Each row is a point. Before rounding, the points of a table are all equally far from one centre. They may lie mostly on one side of it. Where is the centre, to within rounding?
(in the rows, 128 means zero)

Points (8 x 2):
[[168 108]
 [167 114]
 [ 89 111]
 [ 90  92]
 [113  67]
 [167  95]
 [142  67]
 [109 140]]
Centre: [128 104]

Points (14 x 11):
[[146 120  84 196  81 140  87 117  99 103 151]
 [ 88 193 116 176 121 102  64 131 148 125 134]
 [163 150  82 174 104 109 136 139 113  99 144]
 [160  93 122 135 183 153  91 150 171  97 160]
 [117 130 128 130 138 130  87  72  81  87 174]
 [161 110 133 216 118 119  42 145 126 111  99]
 [128  86  95 188 150 147 118 107 139  93 168]
 [161  96 144 192 138  94  66 108 115 121 191]
 [139  74 138 188 138 135  82 196 122  91 137]
 [173 119 109 138 179 134  47 140 108 112  77]
 [109  74  97 149 136 126  87 130 115  78  94]
 [162 118 126 204  88 165  47 139 136 112 149]
 [136  94 119 214 105 129 105 112 161 137 144]
 [114 137 133 105 128 130 119 147  70 108  89]]
Centre: [134 132 132 155 140 134  85 135 118 125 136]

Points, 29 rows:
[[143 150  98 148 144 148 105  87  44 103  57 134 109 124 148 127 135 107
  127 168 118  79 103  80]
 [130 173 132 152 108  95  89 166  23 134  45 119 107 171 157 116 163 134
  146 134 113  77 132  66]
 [111 173 117 119 107 151 138 119  53 126  60  70 145  96 140 113  80  88
   91 110 110 154 135 115]
 [113 164 146 131 119 141 148 154  91 180  92 119 140 130 201 149 188 147
   87 114 137 101  95  50]
 [170 167 119 145 107 127 147  93 109 201 112 132  92 172 152  66 136 107
  156 100 116 118 101 105]
 [123 134 143 112 152 131 116 143 105 186  53  75 151 153 110 155 161 166
  105  80 127  82 107  91]
 [173 151 103 141  89 107  66 143  93 115 120  76 186  92 123 143 150 159
  128 102 135 137  74  83]
 [137 132 122 170  94 191 110 101 110 161  51  87 157 142 193  85 156 121
   97 105 180 138  96 130]
 [ 81 130 122 148 102  87 155 129 148 205  96  94 112 143 145 122 100 161
  126 112 134 143 132  60]
 [161 197 119 161 123  88 121 122  56 164  56  42 128 152 142  79 133 122
  105 102 177 103 121 153]
 [ 77 180 108 171 158  62 134 125  43 146  91  83 136 130 154  83 109 136
  104  91 147 142  80  70]
 [144 145 103 105 157 121 117 170  80 140  66  97 108 115 146  54 153 102
  155  58 137 114 110  92]
 [ 96 175 174 150  79 142 166 171  68 134  59 102 123 158 145  74 151 116
  142 126 118 153 139 108]
 [169 128 158  77 110 141 116 157  90 119  41  67 145 136 194 110 103 183
  122  98 106 121 158 133]
 [ 95 148 173 171 127 112 181 130  96 122  71 139 103 139 142  97 135 187
  106  89 150 115 130 104]
 [132 154 105 145 132  80 104 151  84 138  71  49 126 108 141  99  56 169
  118 100 110  71 142 126]
 [126 149 132 137 163  71 142  99  57  84 107  83 165 155 146 169 118 147
  144 104 167 125 136  62]
 [153 163 141  70  98 158 114 149  99 146  96  96 157 163 141 170  98 171
  101 112 126 104  49 114]
 [150 136  91 122 130 110 152 185  85 135  43 114 139 116 189  99 190 112
   95 114 140 111  85  75]
 [145 154 139 114 149 135 124  97  83 129  99 121 115 159 100  99 151 139
  167 104 124  71 148  57]
 [104 167 156 151 109 128 156 132  71 137  86 102 162 147 118 114 153 108
  135 135 181  80  88  41]
 [ 96 186 178  98 138 153 143 124  74 162 113  86 119 122 160 109 112 129
  115  64 175 152 107  90]
 [123 151 124  81 128 115 120 171  62  99  58  92  70 140 143 135 130 134
  119  73 145 123  82  74]
 [134 190 111  99 114  94 127 162 123 121 129  88 123  96 161 114 175 178
   74 129 139 151  84 110]
 [169 161 141 112 135 114 122 152  37  76  89  98 128 150 120 142 144 157
  109 157 164 170 113  67]
 [129 165 116 121 138  85 138 174  49  97 100  96 143  54 169 140 138 144
  100 107 144 115 116 125]
 [206 157 115  91 125 119 137 129  99 151  70  90 121 115 167  97 169 138
  117  75 123  67 106 113]
 [116 202 146 112 134  80 140 179  79 125  75 131 130 105 137 118 156 154
   90  92 142 103 143 139]
 [ 78 135  90 134 115 153  87  94  53 171  72  99 167 138 158 146 122 151
  117  74 192 154 114 113]]
Centre: [131 139 128 130 118 109 109 130  87 141  94 103 140 149 164 110 124 139
 125 128 137 126 111 111]

Points:
[[104 138 113 104 152  98 129 125 140  55 132 118 139 116 112  91 101 132
  126 147 113 124 152  14]
 [127 117 107  95 213 121 144  90 144  73  81  70 153 176 140 128  91  88
  126 131 123 135 161  84]
 [154 145 142 105 164  95 176 112 147  46 120 142 151 156  64 138  85  94
  100 133  88 155 131 104]
 [127  89 126  58 181  88 126 114  93  74 121 103 114 122 151 143 120  79
  113 112 129 128 109  75]
 [103 110 124 104 182 140 167 105 204  57 124 161 172 164 113  89 106  93
  103 136 120 132 145  50]
 [127  96 137  82 185 111 157 130 119  49 120 130 152 120 146 136  95  68
  177 139 159 116 149  85]
 [123 101 135 102 203  86 167 115 141  97 120 109 154 104  75 105 106  66
  139 163 106 106 109  47]
 [152  90 112 145 140 104 178 113 160 107  94 115 143 151 143 129  97  76
  181 116  82 137 144  83]
 [120  84 148 116 193 114 128 101 155  30 164 141 156 120 133 148 108  84
  152  92 151 139 141  73]
 [125 106 107 147 206 110 105  67 148  51  86 135 131 115 158 134 101 110
  146 155 126  97 116  78]
 [103 117 136  99 232 101 134  86 169  61 134 115 167 183 111  94 118 111
  112 138 150 140 134  80]
 [142 130 118 112 159  89  76 111 117  85 113 136 138 184 110  86 149 109
  153 115 119  73 142  63]
 [172  91 128 106 166 115 148  86 117 129 132 121  93 132 124 137 100 106
  179 110 154  99 121  85]
 [162 141 116  93 207 123 158  98 179  70 113 116 130 126 124  77 124 105
  121 124 112 149 131  78]
 [131 120  97 129 224  74 137  93 157 100 142 105 115 148  97 111 114  97
  176 125  83 114  97  98]
 [101 115 108  87 187 109 124  47 129  58 143 142 128 176 126 146  96 102
  118 100  90  97 168 102]
 [135  92  77  88 182  69 146  73 111  46 119 123 138 145  95 104 108 102
  117 126  87 125 106  86]
 [ 91 101 134  91 209 112 168  92 115  64 143 127 165 180 101 118 128 104
  119 148 107 138 162  53]
 [128 115 131  78 158 112 128  90 116  58 135  86 184 114 106 121  82  82
  164 130 108  95 143  61]
 [139  99 160  85 181 104 117 114 184  39  99 158 138 163 112 139 103 102
  119 128  72 129 172  76]
 [152  80 117  98 174 106 175  75 159  66 121 121  92 176  97 149 107  74
  129 163 106 127 108  87]
 [143 148 110  95 187  92 115  56 138  79 127 163 125 137 115  95 104 101
  103 105 131 150 123  45]
 [123 119 103 130 204  99 154  77 177  40 105 123 118 178 117 149 127  73
  137  66 106 115 100  63]
 [108 145 112  69 169 102 111 116 163  48 133 121 117 147 115 117  81  37
  147 142 119 123 108  83]
 [151 125 113  83 154  86 132  92 128  71 112 158  86 157 120 143 109 135
  159 160  85  90 126  97]
 [186 113 101 128 210 109 128  97 172  70 107 158 140 173 109  94  85 119
  162 141 121 108 133  90]
 [113  95  87 115 169  63 125 108 104  93 151 100 142 166 150 111  92  78
  123 140  92 109 143  60]]
Centre: [117 114 130 119 168 114 137 114 143  87 115 134 139 153 113 130 101 105
 130 115 117 109 118  80]

Points (27 x 24):
[[138 144 141 107 171 106  92 140 110 161 156  86 131  63 141 145 137 143
  180 140 118 139  75  76]
 [140 150 152  84 134  93 121 184  93 160  95 120 117  53 141 121 134 151
  172 150  64 166 108  63]
 [139 174 136  96 148 144  74 155  86 171  93  66 116  63 143 102  95 125
  128 124 124 169  86  75]
 [ 95 169 173  85 154 135 131 186 125 177 147 132 106 117 158 102 111 150
  164 130 143 175 105  73]
 [138 150 135  97 143 125 135 184 105 190 120 125  89  63 150 109 132 140
  121 158 110 178  69  50]
 [133 172 142  93 147 110  77 176  88 195 117 137  98  92 129 101 162 132
  133 167 112 152  80  63]
 [143 134 146  87 119 112  92 200 134 126  97 112  79  55 116 126 144 175
  146 122 111 164  64  89]
 [142 130 168  93 156 102 153 161 120 196 105 105 100  47 122 107 105 136
  146 159  97 144 133  80]
 [107 193 129  96 144 100  98 164  83 144  79 134 147  54 114 131 111 124
  131 155 119 160  73  88]
 [112 149 113 115 160  85 115 155  72 128  98 102 124  54 124 121  91 154
  103 134 122 175  68  95]
 [161 163 147 105 144 129 115 214 109 161 119  91 100  91 140 116 102 124
  156 114 134 133  81  98]
 [111 190 162  80 147 113 127 171  74 165 136 145  93  73 141 115  95 113
  166 119  86 159 112  80]
 [118 125 144  75 142 109 130 187 118 171 103 129  97  97 133 107  96 153
  124 153  91 147  86  36]
 [135 175 136  92 164 129 127 177  96 174 133 144  94  61 157 115  96 150
   75 119 105 183 103  66]
 [152 170 156  90 138  82 115 191  97 153 101 129 134  54 122  97 108 128
  117 119 128 133  53  79]
 [130 162 171  80 134 128 107 150  97 187 156 133 105  90 143 135 122  91
  144 112  97 158  46  54]
 [118 153 133  97 156 127 111 209 120 157 130 127  84  92 143 127  80 122
  114 125 124 151  67  67]
 [140 175 144  95 169 102 139 168 100 149  98 152 128  63 140  73 114 166
  109 105 107 172  96  72]
 [159 177 141  76 165 141  98 161  56 169 135 116 123  65 152 128 107 130
  135 140  79 160 103  80]
 [187 169 173  91 152 151 108 190  84 171 102  98  98  73 137 132 145 136
  133 121 132 144  74  85]
 [163 146 147 110 135 118 118 171  68 120 119 115  88  94 124  96 100 138
  146 133  73 154  72  69]
 [134 182 158  75 144 117  97 166  93 170  98  87  85 107 124  78  91 125
  131  99 122 157  83  83]
 [163 151 179  95 136 133 108 190  81 163 158 103 113  73 133 100 134 175
  157 124 131 149  73 102]
 [164 142 142  82 163 103 114 174  90 178 115  83  96  54 130 130  99 134
  125 139 112 186  82  60]
 [109 184 155 109 142  80  90 180  91 195  93  91 104  82 122 110 118 149
  150 131 133 143 113  73]
 [126 111 151 107 152  58 118 185  49 156 135  87  77  67 117 137 142 133
   99  90 101 170 103  78]
 [118 149 146  85 178 146 102 155 116 154  85  85  95  65 140 132 107 138
  160 105 107 148  73  74]]
Centre: [122 130 163  94 121 118 109 145 107 136 123 119 122  90 133 128 143 121
 110 120 125 161 124  94]

Points (29 x 24):
[[169 125  82 142 122 155 106 155 156 177 120 117 143 143 127 156 195 143
  158  67 123 143 202 125]
 [151 204 137 134 119 151 113 161 155 220  95 106 172 168 140 183 166 147
  149 108 126 117 143 117]
 [154 162 137 135 119 192 140 194 156 160 148  98 155 160 143 163 192 128
  135  89 123 137 119  73]
 [161 138 126 149 131 154 163 171 169 166 177 108 154 133 104 182 154 178
  167 108 106 170 177  94]
 [168 145 136 126 111 177 164 180 149 198 133 118 144 151  82 147 146 138
  145 116 146 102 157  91]
 [185 173 148 184 138 148 182 159 149 173 121  76 173 151 131 171 204 154
  136  65 118 154 151 112]
 [157 153 150 186 155 127 172 159 170 162  83 130 172 105 150 163 208 144
  151 100 140 135 142 113]
 [189 191 113 164 117 105 165 174 168 197 103 119 139 156 119 136 170 154
  168  85 133 155 130 122]
 [202 166 114 121 132 157 152 195 147 151 134 133 177 137  95 137 188 159
  166 108  89 132 167 126]
 [203 165 141 178 102 156 134 134 159 194 101  95 169 110 112 142 185 112
  119  76 110 138 134 126]
 [164 168 156 137 117 143 155 157 156 147 127  77 205 128  88 180 163 150
  103  70 132 121 170 118]
 [174 155 161 137 134 157 150 156 158 191 126 111 161 106 153 176 193 148
  178  60 131 119 156 108]
 [190 134 162 156 137 143 199 157 158 188 169 118 175 177  81 149 162 135
  166 102 110 151 127 126]
 [195 163 110 173 116 125 148 155 131 196 118 122 124 107 109 151 152 166
  139  95  87 157 183 107]
 [150 166 105 141  91 146 133 159 181 204 138  85 120 140 145 183 163 136
  136  83 121 150 160  96]
 [166 139 135 122 145 194 180 165 147 160  94  86 152 130 107 199 168 166
  141  96  86 131 128 120]
 [191  98 136 148 123 160 128 192 168 200 112 114 146 144 127 183 140 131
  157  68 102 169 137 116]
 [155 155 151 146 105 142 156 138 142 177 101 115 157 104 114 239 186 139
  122 123 103 149 158 141]
 [160 140 157 133  75 151 136 143 155 148 131  96 141 145 106 173 172 143
  168  87  92 108 137  74]
 [178 148 181 116 121 187 143 164 176 187 128 118 165 141 122 158 182 154
  138  85 146 137 144 121]
 [186 183 157 127 149 157 194 135 145 156 152  78 154 110 107 164 198 148
  163 115 125 161 157 111]
 [200 164 137 155 143 134 138 193 181 174  86 115 174 142 112 171 191 145
  172 117 154 126 159 132]
 [200 134 120 139 118 145 138 147 138 194 120  80 150 147 119 207 209 112
  117  74 115 111 125  96]
 [157 170 142 109 141 132 178 194 157 179 145 112 152 107 129 163 178 163
  136 107 101 133 165  81]
 [174 166 167 133 109 173 121 157 130 185 133  99 132 133 135 124 192 127
  176 113 109 142 142  71]
 [160 149 164 152 167 149 136 142 174 205 113 159 130 120 116 164 166 151
  157  91 117 138 152 161]
 [203 133 144 171 133 151 149 195 162 179 106  96 176 132 129 178 183 170
  144 107 103 112 153  94]
 [175 142 159 120 120 151 160 143 126 189 128 149 176 133 127 173 172 151
  148  64 108 103 185 105]
 [199 157 111 154 128 161 172 173 147 187  97 113 180 123 129 168 185 145
  157  66  96 159 154 105]]
Centre: [158 138 128 140 140 125 139 146 125 155 130 101 159 145 135 157 152 125
 142 117 122 141 137 134]

Points:
[[126 123 157 130 156 124 148  74  71  94  71  95 102 138 144  87 140 176
   84 203 157 147 133 180]
 [ 91  94 112 130 141 137 141 117  84 112  63  97 100 130 169 156 133 148
  122 212 171 152 125 168]
 [ 86 123  91 171 132 150 135  81 112  95  69 135 130 147 172 132 136 139
   72 187 149 130 114 187]
 [153 105  99 172 155 143 144 140  84  97  57 116 132 138 148  98 147 187
   86 198 174 125 127 181]
 [123 116  87 152 160 132 149 121 105 145  64 111 129 158 193 110 109 158
  123 219 155 118 114 171]
 [137 112  88 157 164 144 151 112 127  96  73  74 122 126 138 102  91 181
   84 227 162 108 123 166]
 [146  60 119 157 155  88 142  71 109  99  91 120 130  90 160 142 141 145
   88 198 140 117 151 168]
 [121  92  64 167 152 105 127 125  92 123  88 112 134 136 197 127 110 140
  111 215 156 144 136 177]
 [ 92 119  83 123 140 135 126  92 106 126  48 137 147 128 179 129 126 122
  107 213 144 159 124 169]
 [155  74 104 159 180 140 147  76  97 118 103 134 124 139 192  93 114 125
   92 197 136 117 101 166]
 [125  88  89 154 184 116 140  88  75 126  93  95 115 157 186 115 129 139
   89 213 183 153 114 141]
 [113  90 107 146 148 146 139 102  73 111  64 117 106 133 168 109 112 109
  127 201 156 141 110 149]
 [135 103 102 161 157 104 171 113  81 109  85  99 134 157 175 117  95 139
  116 197 158 118  92 150]
 [126 133  85 156 136 152 143  80 114 117  49  66  92 131 177 110 148 162
  112 189 174 116 117 163]
 [156 117  94 180 159 123 175  68 132 126  84 100 177 104 186 143 157 140
   73 175 119 107 120 143]
 [118 101  58 162 155 120 117 101  97  97  45 100 128 161 148 138 115 123
   92 187 169 128 118 171]
 [133 128  93 196 123 122 119 114 116 117  74 108 129 155 161 178 102 135
   96 189 133 106 124 167]
 [167 148  93 187 139  98 147 134 104  87  70  92  86 131 188 129 116 173
  122 184 140 124 117 177]
 [149  98  77 151 151 107 130 102  91 108  39 103 149 160 151 110 148 110
   98 192 122 125 141 168]
 [158 104 105 169 182 161 154  66 100  87  75  76 122 135 176 121 116 138
  102 212 128 107 110 127]
 [119  83 118 142 158 170 174 131  57  96  99  90 124 124 177 101 153 110
  111 175 111 125 146 156]
 [134  86  93 158 165 120 140 119  74 124  74 131 126 164 174 126 157 159
  135 212 156 106 135 175]
 [129  95  95 174 159 143 135 128  76  80  71  97 129 137 143 136 130 120
  121 223 169 147 119 170]
 [157 122  72 156 162  95 110  89  97 104  68 149 151 166 162 108 135 168
   94 216 148 124 103 134]
 [132 101  89 110 160 101 149  98 101 133  82 109 131 113 194 102 140 120
  124 209 180 131  92 154]
 [164  79 107 159 147 132 132  77  93 122  95  80 105 159 182 151 124 123
  121 201 154 146 118 167]
 [121 102 108 136 142 163  90 122  72 117  92 115  71 119 173 105 157 147
   87 208 157 104 143 147]
 [146 117  82 175 150 151 153 123  77 110  74  91 152 127 177 110  89 162
   99 204 115 133 124 171]
 [136 109 110 157 151 160 158 124  75 129 107 103 123 156 151 104 133 144
   90 235 157 125 111 160]]
Centre: [133 144 108 128 196 132 113 116 130 109 124 105 131 124 140 129 143 156
 117 144 132 143 137 148]

Points (29 x 24):
[[115 140 158 144  95 130 143 135  69 113 169 106  71 131  73 125 172 115
   98  94 115 153 150 100]
 [ 94 193 175 109 107  95 150 137 124 139 116 124 124  91  77 123 157 124
  112  77  99 142 183 108]
 [ 97 155 184  99  70 125 138 147  96 113 118 109  85 137  51 152 183 107
   89  71 111 173 177 110]
 [106 163 176 111 101 150 153 119 118 112 153 132 110 108  53 111 140 117
  139  43  96 148 182  83]
 [113 147 181 150  94 110 137 132 101 101 149 114  60 131  43 139 136 100
  129  68 109 157 188 136]
 [126 138 162  74 100 123 149 143 122  71 102 129  55 118  77 159 135 108
  140  90  98 157 180  94]
 [110 128 159 100 101 106 148 117 110 119 102  99  56 113  58 137 136 108
  106  80  91 154 187  80]
 [153 132 176 121  92 111 148 135 102 121 106 130  96 118  43 127 160  41
  121  65 116 158 185 122]
 [109 156 157 106  53 114 139 125 101 109 154 122  77  88  63 130 174 114
  118  67 128 131 178 136]
 [120 158 183 116  91 135 148 145  81  98 123 145 111 109  67 114 169 113
  130  60  94 179 180 103]
 [102 170 170 121 113 104 149 128 123 126 125 134  92  92  71 129 147 125
  141  77  89 117 190 126]
 [101 159 167 140  55 114 157 164 116 148 126 133  78 120  89 115 188  78
  126  70 145 142 164 125]
 [ 98 152 141 167  85 123 135 128 110 131 130 134  93  94  60 145 150 107
  106  55  84 140 171 126]
 [119 168 131 133 112 157 141 155  78 108 142 137  92 112  66 158 158  96
  102  85 128 132 203  90]
 [100 177 171 135  59 109 141 130 105 106 127 105  70 133  65 120 158 115
  102  67  94 153 177 126]
 [111 162 164 121 122 111 159 144 111 113 125 121  64 113  71 127 157  94
  146  44  97 162 176 124]
 [107 162 159 113  65  99 123 145 117 120 108 124  69 133  91  94 185 106
  105  69 114 160 172 154]
 [118 148 191 134  88 105 148 119 100 106 129 138  88  99  79 158 139  87
  156  83 110 147 203 108]
 [111 152 179 105  88  95 154 121 122 111 122 133  83 110  76 137 143  91
  105  52  81 165 190 141]
 [110 159 183  86  72 116 118 143 125 127 104 144  80 121  49 116 136 125
  133  78  84 136 187  99]
 [107 179 135 129 104 110 149 171 105 108 143 112  78 122  52 135 157  94
  119  71  67 169 195 113]
 [117 137 187 110  82 130 164 123  87  85 148 136 107 116  99 126 176 127
  116  71 117 144 192 105]
 [ 92 164 158 148  93 116 112 171 116  77 102 131  92 107  60 134 152  88
  112  67 103 161 162 126]
 [133 159 181  86 122 131 120 118 133 118 115 150  79 133  81 155 161  91
  112  73  80 157 182 119]
 [107 142 181 115  46 115 148 127 115 132 156 167  81 127  54 114 159 111
  127  84 103 166 193  99]
 [102 131 175 104  85 122 123 164 124 131 129 151 111 131  31 110 136 105
  104  69  79 140 213 107]
 [106 172 165 104 104 129 159 163  88  90 141 134  88 121  76 142 158 117
  142  87  70 165 180 114]
 [121 135 185 104 120 123 144 157 122 100 120 151  71 107  45 119 153  93
  116  63 102 167 187 111]
 [ 95 139 156 134  57  90 147 149  94 129 126 149 108 134  79 127 185 103
  108  69 118 148 212 133]]
Centre: [132 134 134 115  86 130 137 149 143 123 134 111 122 136  82 131 136 106
 127 101 128 164 173 116]
